Each point is reached from the start by the listed moves, each made 0, 1 or 2 times, or once backwards (-1), plus a little noise. Say if it took an odd or an even number of moves. Then give how often each move was made.

Moves:
(1): [ 41   4 -14  18]
(2): [ -6  31  -1 -11]
Start: [31  6 17  2]
Points:
[-12   2  30 -17] => odd (-1, 0)
[34  3 18  4] => even (0, 0)
[121 -15 -11  52] => odd (2, -1)

Moves:
(1): [ 44   0 -17 -20  -2  -6 -13   3 -12  -2  16  10]
(2): [-10  21   2   0 -16 -11  -6   9  18  15   5  24]
(3): [ 15   0  36   3 -29   0  -2 -21 -19  -9  -3   3]
(4): [ 10  14   2  27   1   5 -14   7   3 -11   0   8]
(5): [-1  3  6  6 17 -6 -7  2 -9  2  8 14]
(6): [  2  20  -1 -20  -2  28  -3 -11   9 -20  13  -4]
(7): [15 -1 16 -2  7  3 28 -1 10 13 -3  0]
(8): [ 2  3  8 -7  3  3 14 29  0 -2  6  3]
(9): [  4 -14  15  -4   1 -13 -27   3  34   2 -12  -8]
Start: [ -2  12  -8 -10 -20  -4  11  -2   7  -9 -16   7]
Points:
[ 11  63   7 -41  34  20   5 -19  99   8  10  37] => even (0, 1, -1, 0, 2, 2, 2, -1, 1)
[-21  19  76  83  -8 -36 -40  66   2 -29 -31  44] => odd (-1, 0, 1, 2, 2, -1, -1, 2, 1)
[ 39   8  14  35  23 -20 -27   8 121  10 -49   1] => even (0, 0, -1, 2, 0, 0, 2, -1, 2)
[-16   3 -23  -1  33 -32  37  88  10  16  -6  29] => odd (0, 0, -1, 0, 1, -1, 0, 2, 0)

Moves:
(1): [ 21  -3   3   5  -3  -6  11   1 -10  -3  -1  -2  -9  -3   7   0   4  -5
   2  -4]
(2): [-5 18  2  9 20 -3  0 -3 -3  1 -4 -8 -1 -1  3  8  6  4 -1  1]
(3): [ -6 -11  13   9  -3   4   0  15  -3   0   2   3   0   5  -4   7   2   1
   2   4]
(4): [ -3   6 -17  26   8  -9   0  -3   8   0   4  -9   5 -15  -7  -9 -16   0
  -4  -5]
(5): [ 7 -6  0  1  6  7 -3 -7  2  2  2  3 -4  0 -6  8  5 -2  0 -1]
(6): [  1   6  -1   6 -21  14   0 -10   1   0  -4  -1   4  -2 -11  -2   7   1
   1  -3]
(7): [ -7  -1   4  -1   1  -8  20 -18   6  -5   2  -5  12 -13  -1   8   7  -4
  -6   3]
(8): [  4   1  -4  -3  -2   7   0  12   2  -2   2   5   3  -2  -5   0   7  -1
 -12  -1]
(9): [ 4  3  3 -2 -8  1 -1  1 16 -4 -2 -3 -3  0 -4 -4  0 -7  2  1]
(10): [ 0 -2 -7  4 -4 -2  1 11  3 13 -4  7  3  6  4  1  1 -3  4 -1]
(11): [ 4  5  8 -6 -6 -1  2 -7 -3 -2 15  1  6  4 -9  5  5 -4  2 -2]
(12): [-3  4  6  2 -1  1 -2 -2 -1 -5 -4 17  6  0 -6 -5 -4 -8 -4  3]
(13): [12  0 10 -1  3  8 -9 -3 -3  1 -3 -5 22  3 -3  6 -1 -2 -2  5]
(14): [ -1  -1  -6  -1   2  -5  13  -3   3 -11  -4  -3  -3  15  -3  -1  -8   0
  -4  -5]
(15): [-2  0 -2  8  8  4 -4 -1  4 -6  4  5  4 -1 17  6 -2  7  4 -6]
(16): [  2   4  -4   0  -5  -2 -11   4  -3  -4  -5   2   0  -8  -1  21  -5   1
   0   0]
(17): [ 8 -5 -4 -1 -6 -8  0 -3  4 -8 -2 -1  1  0 -7 -6 10  5  7 -2]
(18): [ 18   0  -5  -1 -10  -2   9  -2   9   4   2   4  -7  -1  -1  -1  -1  25
   7  13]
Start: [  5  -9 -12   1 -11  24   2  -6   0 -10  11 -10 -15 -19   1 -13   8   7
   6 -13]
Points:
[ 32   8   0 -26  37  -7  45   2 -29 -11 -17 -27  42  15   3 -16  70 -23
 -21 -20] => odd (1, 2, -1, -1, -1, -1, 1, 2, -1, 2, 0, 0, 2, 1, -1, -1, 2, -1)
[ 29   8  39  18 -88  63  12 -22  25   9  12  51  36 -14  15  16  27  31
  41  27] => even (0, 0, 1, -1, -1, 2, 1, -1, 1, 2, 1, 2, 1, -1, 2, 0, -1, 2)
[ 49 -18 -44   9 -60   9  12  70  27 -14   5   4 -61  29 -53  31  36  33
  16 -17] => odd (0, 1, 2, 0, 1, 0, -1, 2, 1, 2, 1, -1, -1, 2, -1, 2, 2, 1)
[  5  21 -12   0 -43  63  14 -21  24 -67   3  19 -24  -9  -7 -10  51  16
  -8 -35] => even (0, 1, 0, -1, 0, 2, 0, 2, 1, -1, 0, 1, -1, 1, 2, 0, 1, 0)
[ 12 -27  55   5 -54  20  21 -36  14 -54  21  17   1 -56 -33  51  -1 -44
   0   8] => odd (1, -1, 2, 0, 1, 0, 2, -1, 2, -1, 1, 2, 0, 0, 0, 2, -1, 0)
[ 106    1   18  -44 -121   42   32  -48   -5  -39   11  -32   43  -70
  -58   40   85   50    3   26] => even (1, 0, 0, -1, -1, 2, 2, 2, 0, -1, 1, -1, 2, -1, -1, 2, 2, 2)
[  72   69  -43   67  -20    5  -14  -34   27  -63   12  -25   -3 -102
  -35    3   30   -4   -3  -38] => odd (2, 2, -1, 2, 0, 1, 0, 2, 2, -1, 1, 1, 0, -1, 1, 2, 2, 0)
[ 22 -14 -35   9  22  17  -1  -9  33 -12  -9  -5  23 -46 -35 -20  20 -47
 -36 -20] => even (0, 0, -1, 1, 2, -1, 1, 2, 1, 1, -1, 1, 1, 0, -1, 0, 1, -1)

Moves:
(1): [ 15  10   9  -2  -4   6   2   1   6  -2   9  -8  15  -1   9   3   4  -9
  -4   3  -1  -3  -5  -7 -10 -13]
(2): [  5  -9   3   1   1  -6 -13 -10 -12  16  -6 -14   5  -9   9 -17   6   2
  -7   3 -21   3   0  11  -4  -4]
(3): [-10  11  -6  -6   6   3   7   5  12 -13   5   9  -3  -5   1   0 -15   8
  -5   5   3  11  -8  10  -4  -8]
(4): [-14  -9   9   2  -8  10  -2   4   4  -4  -4 -11  -2 -28  13  16  -5  10
  -2  -8  12  -1   0  -8   3  -5]
(5): [  3  23  -3  -3  13  -9  -3   2   1  -8  -6 -13 -12   1 -13 -11   3 -11
  -2  -1   7  -3  -6  -7   7   3]
(6): [-13   3   4   8   2   7   0 -15  -2  18  -3   5 -12   3 -12   8  -9  -1
   0   1 -16   5  -3 -11  -7  -7]
(7): [ -3   5 -10 -14   1   4   0   3  -3  -7  -1   0  -7   1   4   6 -14  19
  19   7 -20   2   1  -9  17  -4]
(8): [-13  -2   8   4  10   6  -1   8 -10  10   1   2   3  13 -11   3  14   9
 -15   4  -4   8 -13 -10   9  -4]
(9): [-17  -3 -11  -8   2  -4   7  12  18  -2  11 -18  -7 -17  -2  -3 -10   7
  -6  12   3 -12   4  -3  -8   7]
(10): [ 7  5 19 -3 19 12  5  7 13  1  0  8 17 -5 -7 -3 -5 -3  7  0  7  2 -4  3
 13  9]
(11): [-12   2  -1 -11  -5  -4   2   5  -4  11   9   5  -2  -3   2   1   2  -1
   1   0  -1  -8  -2 -11   0  -1]
(12): [  1  -4 -10   9 -18  -8  -8  -6   0   8   3  11   4   0  -3  -9 -12 -13
  -3 -10   3  -5 -10  -8  -3   3]
(13): [-11   7   2   8   0  19   2 -16  -8  -4  -3  -7   0  11   6  -7  -2  -7
   1  -4  -4  10  -7  -2   5  -6]
(14): [-14  -7 -14  12   7  11  -7   1  -8  -3  10   2  12   6  -4  -5   5  -4
   8 -15 -12  10  -1   1   2 -10]
(15): [ -7 -11   2   3 -12  -3  -7   1  11   8   4  -4  -4   1   0  -4  -8   9
  10   9   4   0  -9  -6   6 -17]
(16): [  2  -8   4   1  -5 -10  -6  -8 -20  13   6  -2   6  -7  -1  10   7   1
  12  17  21  -7 -13   5  -3   7]
(17): [ 10  -2  -2   2  -5  -5   0   2   6   8  11  -4 -12 -10  -8  -8   1   1
  -1   1  -8   7  -9   6   5   8]
(18): [ -6  14  -7   3  10  -5   9  -4   8  -8   4   0  12  13  -7   5   2 -13
 -10  -2  -9   5  12   4  21  -3]
(19): [ 10  -2 -13  -4  -6   4   6   1  -6   2 -12  -1   1  -2  -3   3  -3  -5
  -4   0   3  13   0  -5   6  -7]
(20): [  2 -10  -2   6   8   2  15  -3   5  11  -1  13  -6  -3  16  -8   4 -12
  -2   0 -14  -3 -18   0   8  -4]
(21): [ 12   3  -6  -3  -4  -2   4   9  -3   7   5  -4   7   9   3   9  13   6
   7  -7  -9 -12   2  19   5   2]
(22): [-12  -1   0   7   6   0  -5  18   6  10   1  -3  -7   1  -2   7  -5  -3
   0  -1   6  14  -3   0   5   0]
(23): [  3 -11  11 -21  -4 -11   1  -9   0 -18   9   6  -5  11  13  12 -20 -21
 -14   0   6   4  -3  12   5 -12]
(24): [ -5  -9   3  -1  -2  -4  10   5   4   6   5  -6   5   1   0   4  13  -6
   4  -6  -9   5   1 -13  -7   1]
Start: [ -4 -12   2   5  -5  -6 -17   8  -6  -9 -10   1  -3   3 -10  11  -3 -12
  11   9   9  -8   1  -8   9  -9]
Points:
[  1  -5 -11 -40 -45  25  23 -15 -18 -43 -47  29  43  49  51  49 -49 -66
  16 -48  -5   4  47  -9 121 -33] => odd (-1, 0, -1, 1, -1, -1, 1, -1, -1, 1, 2, 1, 2, -1, 0, -1, -1, 2, 2, 0, 1, 0, 1, 0)
[  49    4  101  -14   51  -26   27   48   67   45   55   -6   20   19
  -11   10   31 -110  -18   26    2    5  -32    6   41   10] => odd (2, 0, -1, -1, 0, 0, -1, 0, 0, 2, 1, -1, 0, -1, 0, 0, 2, 1, -1, 1, 0, 2, 1, 1)
[ 42   7 -27 -10 -10 -37 -14 -32 -14  52  11 -11 -20 -49  42 -72 -22   3
  56 105 -53  -5 -79  18  60 -17] => odd (1, 2, 1, -1, 0, -1, 2, -1, 0, 0, 1, 0, 1, -1, 1, 2, 2, 1, 0, 2, -1, 0, -1, -1)
[ -48  -31 -105    0  -38  -47   -3   46   11   30  109    6  -13  -63
    2  -16   -2   27   76   60  -31  -86  -67  -38   50   -7] => even (1, -1, 0, 0, 0, -1, 2, 0, 2, -1, 2, 1, -1, 2, 1, 2, 2, 1, -1, 2, 0, -1, -1, -1)
